Each row of a before or after table is a point. One or more steps were done to the points. Then noise was added and the rows were shuffled. The steps act on columns, c1 being the first. What was done? A step turns or swaps two columns, mirrors them in a line or flattens them onto one, adds a multiple of one to another, or multiplies or shifts one. Angles are multiples of 10 degrees, from the lower column toward the higher: turns from -170 to 170, lines from 10 to 170 but not 90. Use the fewest steps. Two steps may share a column if one is a turn and the other turns, adds or multiplies; they go together, in the order done. Otherwise the lowest column goes first.

Before (9 x 3)
[[  2   5  16]
 [-23   4  -1]
 [-21   5  -6]
 [ 14  -4   8]
 [ 11  27  21]
 [-26  14   1]
 [ -5  -9  -9]
 [  4 -14  -6]
 [ 11  -7  22]]
After (9 x 3)
[[ -3   5  33]
 [ -6  41  44]
 [ -3 -19 -17]
 [ 24  33  12]
 [ 22  26  44]
 [-38 -58  -1]
 [ 18   2 -13]
 [-35 -51 -10]
 [-52 -60   2]]
Steps: multiply c1 by 3; turn c1 and c2 by 60 degrees; multiply c3 by 2

Before (14 x 4)
[[-20  44 -28  -2]
 [  7 -17  -4  -3]
 [-11   9  -2   9]
 [  3 -35  -4  16]
 [-35  40 -26 -11]
 [ 15 -11  -4 -10]
 [  8 -21 -22 -19]
 [-33  44 -27 -13]
 [-24  35  -9 -15]
 [-59  32 -19 -25]
 [ 23 -14 -12  14]
 [-23  12 -12  -2]
 [-39  60   0  -8]
 [-40  53   2 -34]]
After (14 x 4)
[[-20  -4   4   7]
 [-15  15  -1 -21]
 [-10  21   1 -32]
 [-26  21  -1 -41]
 [ 17 -11  -1   5]
 [ -5  18   2 -19]
 [ 22  -7  -3  25]
 [ -7  -9   5   5]
 [-10  13  -5 -37]
 [ -6  -9   2  19]
 [-25  10   0 -52]
 [  0   4   0 -24]
 [ 12   5   2 -12]
 [ -6  21  -1 -32]]
Steps: swap c1 and c4; multiply c2 by 0.4; multiply c3 by 0

Before (8 x 6)
[[  3   1  32  23  11   5]
 [ 10   7  -6 -24  13  -2]
 [ 26  30  14  21  14  14]
 [ 16  14  28 -33  21 -14]
 [ 14 -16   9 -10 -26   1]
 [ 24 -21   6   2 -15  28]
 [ -1  18  11 -20   5   0]
 [ 20 -16   0  10 -13   5]]
After (8 x 6)
[[-12 -33  -2 -12 -26  11]
 [-19  60   9  28  15  24]
 [ -1   5 -16  29  12  27]
 [ -8  14   3 -30  14  -3]
 [  2  36  -9 -25   7   8]
 [-23  26 -21 -42  21  15]
 [-17 -32   9  15 -14   8]
 [-14 -42  25   1 -13  26]]
Steps: turn c1 and c6 by -160 degrees; turn c3 and c6 by 130 degrees; multiply c2 by 2; multiply c4 by 1.3

Before (13 x 8)
[[-10   4   5  -3   4   0 -31 -15]
 [-23  19   9  21  -7  11 -22 -15]
 [-17   0  -7 -12   1   7 -18  -7]
 [-14   1   4  15   0   9  -9 -16]
 [  7  13 -21  11  18  -3 -10   2]
 [-24   5  10 -11  16 -13 -13 -15]
 [-20  -8 -33   2  17   2 -10   7]
 [-48  -8  -1  28   2 -25 -30   4]
 [  7 -20  -1 -15  13   1   4  -5]
 [-19   1 -21   1 -12   1  -3 -33]
 [-30 -37  14  -4 -21 -24 -24  -8]
 [ -2   8   5  -7 -25  -4  29 -14]
 [ -5  -1  17  -8 -12  27 -18 -12]]
After (13 x 8)
[[-53  -7  23 -11   8  30  19   4]
 [-10  19  12  -6  15  58  21 -16]
 [  6 -19  -2   5 -18  -9  -3  -5]
 [  5  14  20  -7 -14 -17  -9   3]
 [ -4   8 -25   7  21  -6 -15 -14]
 [ 14  -1   4   5   8  60  24 -11]
 [ -8   4  21   1  -4  16  24 -16]
 [-38 -37  10   4  19   3  26  -8]
 [ -5   1   3  -6   5  39   9 -16]
 [-14  -8  28  -3 -14  37 -20   8]
 [ -8  -1  18   5  -6  40   7  -8]
 [-14   1  15   1  11  33 -14 -33]
 [-27   5   4   2 -19  14  16 -14]]
Steps: turn c1 and c6 by -40 degrees; multiply c6 by 2.5; turn c3 and c7 by 130 degrees; turn c4 and c5 by 160 degrees; multiply c4 by 0.4

Before (13 x 11)
[[ -8 -11  12   5  -5  10  -3   6  -5 -16   7]
 [ -8  -7   8 -11  -1   0   6  -2   3  -1  26]
 [  1  -9  10  -9   6   6  -2 -12 -10   3  -1]
 [ -6   3   2  12  -5  -1 -16  -1  -4  22   6]
 [ 10   6  11 -10  12   0   9   1  -1   0  16]
 [ 11   7  -7   1  -8  16 -11  11   3   7   8]
 [ -4   5   5  -7 -14  14  -9   2  -7  -1  -6]
 [ -2  -6   2  -2  -3  24  -7 -11  -3 -13   3]
 [ -7  -4  -4   1 -12  -5   0   2 -14  -2   8]
 [  8 -10   1  -7   6   3  -4  26  -4   1  -1]
 [ 10   2   3   1   2  -6   4  -4  11   7  -1]
 [ -4   3  -2 -14  17  -4  14  20  -2   6  13]
 [  4  10  -2  -5  11  -2 -21   6   5  13  14]]
After (13 x 11)
[[ -2 -12 -20   5  25  25  -3   7   4   8   6]
 [ -4  -1  -9 -12  30   1   6  -2   7  -3  26]
 [ -7 -16   0   1  18 -12   0   2  -9   3   8]
 [ 13   3  -6 -10  42   0   9   1  -5  -6  15]
 [  7   7  13   1  21  40 -11  11  -3  -3   8]
 [  7 -10   3  -7  36   8  -4  26   4  -1  -1]
 [  4 -16  -6  -9  36  15  -1 -12  -1  -8  -1]
 [  0  -7  -9  -2  27  60  -7 -11   2  10   4]
 [ -2  -4  -6  -6  16  35  -9   2 -10  -2  -6]
 [  1  11   9  -5  42  -4 -21   6  -4 -10  14]
 [ -8  -2   7  12  25  -2 -16  -1  -5 -20   6]
 [ -6   0   3 -15  46 -10  15  20  -4  -5  13]
 [  9  12   5   1  31 -15   4  -4   8  -8  -1]]
Steps: turn c3 and c10 by -150 degrees; turn c1 and c3 by 20 degrees; multiply c9 by 1.3; turn c2 and c9 by -50 degrees; shift c5 by 30; multiply c6 by 2.5

Before (13 x 12)
[[  7 -22  11 -27 -11   5  23 -16 -19  19 -11  10]
 [-11  -3  14 -11  -7  -4  14  -2 -35  -4 -10  15]
 [  0   6  -5   9 -14 -19 -16   1  18  -6   0  17]
 [  6 -12  16 -21  10  19   0   4 -24  13 -18  17]
 [ -8  22  -6  -3   9 -15   4   6  28 -20   1   4]
 [ -5  -5 -22  -3  -3  -4   7  -5 -19  13  11   5]
 [-11 -18  23   5   1   7  17  -9 -29  24  -4  -1]
 [ -4 -14  -5  -5 -11   8   1  -4  -3 -20  23   1]
 [-26  17 -14  -4 -20  -3  -7  11  29   0   7  16]
 [-16   7   1 -10   3 -17 -10  -2  17   5  20  29]
 [-15  16  -5   7 -10   3  -5 -32 -11  -1  13  -2]
 [  0  27   4  12  -3  -1  10   4  15   1   7  34]
 [  6  10   9 -15 -13  -4   2   6 -12   2  13  -9]]
After (13 x 12)
[[-11 -32   1  20   4   8  17  -2  15   7  20  -3]
 [  1  11  11  12 -12 -19  -8   6  -9   3  13  16]
 [  6  -3  -4  -3 -13 -18   4  -5  -5 -17  23 -13]
 [ 20  -5  -7  12  10  13   5   7  27 -21   3  22]
 [ 29 -35   3  -9   0  21  -1   8  15   3   7  13]
 [ 51 -16  14  11  -8 -13   6  -2 -33  -6  -9  -9]
 [ 55 -26  11  15 -10 -49 -18 -16 -21  21 -11 -31]
 [ 22  -9 -21   4  -6   1   3  -3 -21  13  11  -7]
 [-44 -19  -3   8 -15  37   7   2  17  -6   1   0]
 [ 61  -4  23 -10   2  -1   4  -9 -29  25  -7 -21]
 [ -6  -6  15  -1   9 -55  -3   5 -22  14 -19 -14]
 [  2 -49  -5  -7  -9   7  16 -31 -12   0  12  -3]
 [  8  -3 -15   2 -19  -2  28  10  28   1   5  19]]
Steps: turn c1 and c7 by -110 degrees; multiply c1 by 3; add -1.5 times c8 to c12; turn c2 and c12 by 110 degrees; turn c4 and c6 by 130 degrees; multiply c6 by 2

Before (11 x 14)
[[-10   2 -26 -13 -28   3   2  -1  32  20  22   7 -11   6]
 [ -6 -14   1 -23  16   9 -14   5  18   8   6 -26 -19  15]
 [ -2  -4  -7 -12   3 -25 -23 -13  -9  13   4   9 -26  13]
 [  3  -6 -26   9  34  17  13  -6  16  16 -30   9 -14  11]
 [ -6  -7  -6 -11   9  -4  18   2   1  12  11  17  11  -9]
 [ 11   0  -9  -4  -2 -37  -1 -21   9  10   8  -4  21  26]
 [  5  11  11 -20   9  -5  36  12   2  27  10   2   1  18]
 [ 18  12  10 -16  11  14  -2 -23   1  10  -3  10  -3   8]
 [  2  12   1  -7  16 -27  -2 -49  21  18  23   7   0   1]
 [ 18  -5 -24  -2  25 -13  11   7   6  30  12   2  17  11]
 [ 28   4 -20  -7 -22   1  29  40  -8  -7   6 -28 -11  18]]
After (11 x 14)
[[ -1  26  -2  -4 -16 -32  -1 -46  25  37   0  -2  -1  -1]
 [  4 -30  26   7  31 -22  12  -9  17  31 -11  21 -16 -26]
 [ 29  10  13  -7  -8  21  31  40  -6 -22  -1 -39 -14 -28]
 [  3  16 -20 -23   1 -10  39  15   2  36  -2 -29   2 -10]
 [  0   1  -1 -14 -21 -19 -22 -15  -7  23   7 -10 -25 -15]
 [ 19  10  20  -2   1 -29   8   4   3  48  11  -1  18 -26]
 [ 11   9   2  -3 -31 -16  -2 -22  10  21   8 -10  22 -27]
 [ 21   5 -14 -16  19  -3  -1 -22   2  12 -11 -15  -1  -4]
 [ -9  20  28 -11 -14  24   3   2  31   0   9 -12 -10 -22]
 [ -8   0  -5 -22  16  -9 -17   4  17  16  15 -59 -20 -14]
 [ -8   7  10 -13   1 -10  19   4  -1  19  11   1  12   5]]
Steps: turn c2 and c11 by -60 degrees; multiply c3 by 1.3; turn c3 and c14 by 150 degrees; add 1.5 times c4 to c12; turn c5 and c6 by -60 degrees; add -0.7 times c6 to c10
